Each row of a before or after table is a point. The points were changed in one or more steps. Then noise was added and the rows were shuffled. The steps act on columns, c1 being the first. Name the steps. A step turns or swaps two columns, mirrors them in a line or flattens them onto one, adds a multiple of one to another, or multiplies or shifts one. Angles are multiples of 10 degrees, from the lower column toward the higher: turns from -170 to 170, lines from 10 to 170 but not 90. Use the fewest steps. Two steps may share a column if one is a turn and the other turns, adds or multiplies; they go together, in the order done. Otherwise the lowest column goes first.

Before:
0.45  0.28
-0.19  0.87
-1.02  -0.28
0.21  -0.39
-0.37  -0.09
0.22  0.09
0.47  0.18
0.43  0.02
0.47  0.23
0.31  -0.30
0.27  -0.31
After (11 x 2):
0.25  -0.38
0.42  -0.10
0.22  -0.46
0.32  -0.41
0.49  0.08
-0.21  0.77
0.50  0.14
-1.01  -0.39
-0.37  -0.19
0.24  0.01
0.44  0.20
Steps: shift c2 by -0.10

Before (11 x 6):
-0.06  0.44  -0.22  -0.43  -0.25  -0.08
-0.06  -0.87  0.14  -0.43  0.14  0.05
0.73  0.21  0.25  -0.45  -0.19  -0.21
0.42  0.22  -0.25  0.41  -0.25  -0.44
0.39  0.40  -0.52  0.02  0.49  0.30
0.07  -0.28  -0.26  -0.35  0.28  0.13
0.09  -0.48  -0.60  0.15  0.17  -0.99
0.03  -0.34  -0.57  -0.12  -0.32  0.14
-0.11  0.20  -0.38  0.57  -0.29  -0.13
1.09  0.01  -0.18  -0.18  -0.34  -1.56
0.25  0.18  0.21  0.85  0.68  0.24
After, 11 rows:
0.06  -0.68  0.04  0.70  0.06  0.14
0.41  0.37  0.51  0.34  -0.21  -0.18
-0.09  -0.13  -0.11  0.42  0.14  0.26
-0.10  0.38  -0.10  -0.14  0.30  0.49
-0.26  -0.28  -0.33  0.22  0.15  -0.32
0.05  0.06  0.07  -0.46  -0.44  -0.25
-0.23  0.01  -0.28  -0.60  -0.11  -0.29
-0.13  0.57  -0.16  0.25  -0.08  -0.26
-0.25  -0.50  -0.32  0.04  -0.99  0.17
0.37  0.04  0.43  0.17  -1.58  -0.32
0.23  -0.12  0.26  -0.86  0.24  0.69
Steps: flatten c1 and c3 onto the line at 50 degrees; mirror c2 and c4 in the line at 170 degrees; swap c5 and c6

Before:
0.37  -0.22  0.67  -0.08  -0.07  -0.58  0.36  0.14  0.01  0.47  -0.15
-0.05  0.31  -0.01  0.30  0.43  -0.57  0.12  -0.06  0.77  0.32  -0.48
-0.69  -0.87  -0.39  -0.67  -0.44  0.55  0.48  -0.16  0.13  -0.65  -0.21
-0.63  -0.82  -0.43  -0.04  -0.50  0.52  0.49  -0.47  0.57  -0.19  0.65
-0.51  0.07  -0.66  -0.68  -0.51  0.36  0.25  -0.14  0.26  -0.05  0.43
-0.79  -0.30  0.01  -0.66  -0.90  0.38  0.50  -0.38  0.75  -0.90  0.46
-0.54  -0.19  0.32  0.25  -0.30  -1.15  0.46  0.39  -0.14  0.45  -0.36
0.13  0.01  -0.05  0.53  -0.35  -0.41  -0.55  0.10  0.19  0.09  -0.30
-0.05  0.57  0.15  0.62  0.22  -0.29  0.35  -0.23  -0.14  -0.08  -0.11
-0.52  0.06  0.50  0.20  -0.01  -0.23  -0.35  -0.34  0.04  0.63  -0.42
-0.72  -0.15  -0.13  -0.14  -0.39  0.95  0.40  0.38  0.64  -0.37  0.35
-0.43  -0.31  0.30  -0.15  0.35  -0.71  -0.04  0.23  -0.01  -0.13  0.27
After:
-0.73  -0.17  -0.11  0.32  -0.41  0.97  0.41  0.22  0.63  -0.37  0.33
0.15  0.04  -0.05  0.19  -0.36  -0.39  -0.54  -0.53  0.23  0.12  -0.29
-0.81  -0.30  0.00  -0.49  -0.90  0.38  0.50  0.57  0.75  -0.90  0.48
-0.51  0.07  -0.67  -0.25  -0.51  0.36  0.25  0.63  0.27  -0.08  0.44
-0.70  -0.86  -0.41  -0.29  -0.44  0.57  0.49  0.65  0.15  -0.65  -0.19
-0.54  -0.21  0.32  0.43  -0.29  -1.14  0.46  -0.18  -0.13  0.46  -0.36
-0.64  -0.84  -0.43  -0.46  -0.49  0.51  0.47  -0.03  0.59  -0.21  0.64
-0.52  0.06  0.49  -0.30  0.00  -0.20  -0.32  -0.26  0.02  0.63  -0.41
-0.43  -0.32  0.28  0.21  0.35  -0.72  -0.02  0.21  -0.01  -0.15  0.28
-0.05  0.31  -0.01  0.00  0.44  -0.58  0.12  -0.30  0.77  0.32  -0.47
0.38  -0.22  0.66  0.11  -0.08  -0.58  0.35  0.09  0.00  0.48  -0.16
-0.04  0.57  0.14  -0.11  0.21  -0.28  0.36  -0.64  -0.14  -0.08  -0.11
Steps: turn c4 and c8 by -80 degrees

Before (8 x 18):
0.00  -0.70  0.29  -0.62  0.63  0.37  -0.62  -0.22  -0.15  0.17  -0.10  0.31  -0.14  0.38  0.07  0.12  -0.44  0.64
-0.13  -0.77  0.59  -0.43  0.40  0.02  -0.06  -0.37  -1.14  0.19  -0.34  0.54  -0.19  0.57  -0.32  0.29  -0.28  0.58
0.62  0.32  0.19  0.57  0.20  -0.27  0.01  -0.24  0.18  -0.31  0.76  -0.48  -0.82  0.12  0.20  -0.16  -0.11  -0.47
-0.27  -0.82  0.33  -0.77  -0.05  0.14  -0.62  -0.73  -0.31  -0.06  0.05  0.38  -0.63  0.58  -0.69  0.54  -0.34  0.13
0.04  -0.33  0.32  -0.76  0.15  0.03  -1.03  -0.16  -0.70  0.40  -0.61  0.51  0.37  0.19  -0.40  -0.37  0.07  0.12
0.94  0.21  -0.59  0.64  0.04  -0.79  -0.36  -0.48  0.10  -0.47  -0.05  -0.37  -0.22  -0.75  0.43  -0.33  -0.25  -0.19
0.31  0.30  -0.11  0.53  -0.28  -0.06  0.33  -0.52  0.24  -0.80  0.22  -0.54  -0.22  0.26  0.65  -0.05  0.14  -0.01
0.05  0.19  -0.01  0.33  0.59  -0.27  -0.22  -0.49  -0.13  -0.95  0.47  -0.44  -0.68  0.03  0.44  0.33  0.37  -0.19
After:
-0.12  -0.09  0.58  -0.42  0.36  0.02  0.30  -0.38  -1.15  0.18  0.06  0.53  -0.21  0.57  -0.47  0.30  0.07  -0.97
0.62  0.27  0.19  0.53  0.19  -0.27  0.11  -0.25  0.19  -0.30  -0.45  -0.46  -0.84  0.13  0.61  -0.18  0.08  0.54
0.30  -0.12  -0.10  0.50  -0.28  -0.06  -0.34  -0.49  0.19  -0.80  0.26  -0.55  -0.23  0.26  0.63  -0.06  0.32  0.26
0.01  -0.22  0.31  -0.62  0.65  0.39  0.77  -0.20  -0.21  0.17  0.13  0.30  -0.14  0.41  -0.02  0.09  -0.48  -0.95
-0.27  0.27  0.36  -0.77  -0.05  0.14  0.70  -0.73  -0.28  -0.09  -0.48  0.35  -0.62  0.56  -0.50  0.54  -0.53  -0.78
0.03  0.05  -0.03  0.32  0.59  -0.25  -0.17  -0.50  -0.13  -0.97  -0.09  -0.42  -0.67  -0.02  0.64  0.31  -0.41  0.27
0.96  0.08  -0.56  0.67  0.04  -0.76  0.43  -0.47  0.08  -0.47  0.32  -0.35  -0.22  -0.76  0.29  -0.36  -0.30  0.29
0.08  0.05  0.32  -0.73  0.15  0.03  0.62  -0.20  -0.69  0.41  0.18  0.52  0.35  0.20  -0.69  -0.41  -1.20  -0.34
Steps: turn c2 and c18 by 120 degrees; multiply c7 by 1.3; turn c7 and c17 by 120 degrees; mirror c11 and c15 in the line at 70 degrees
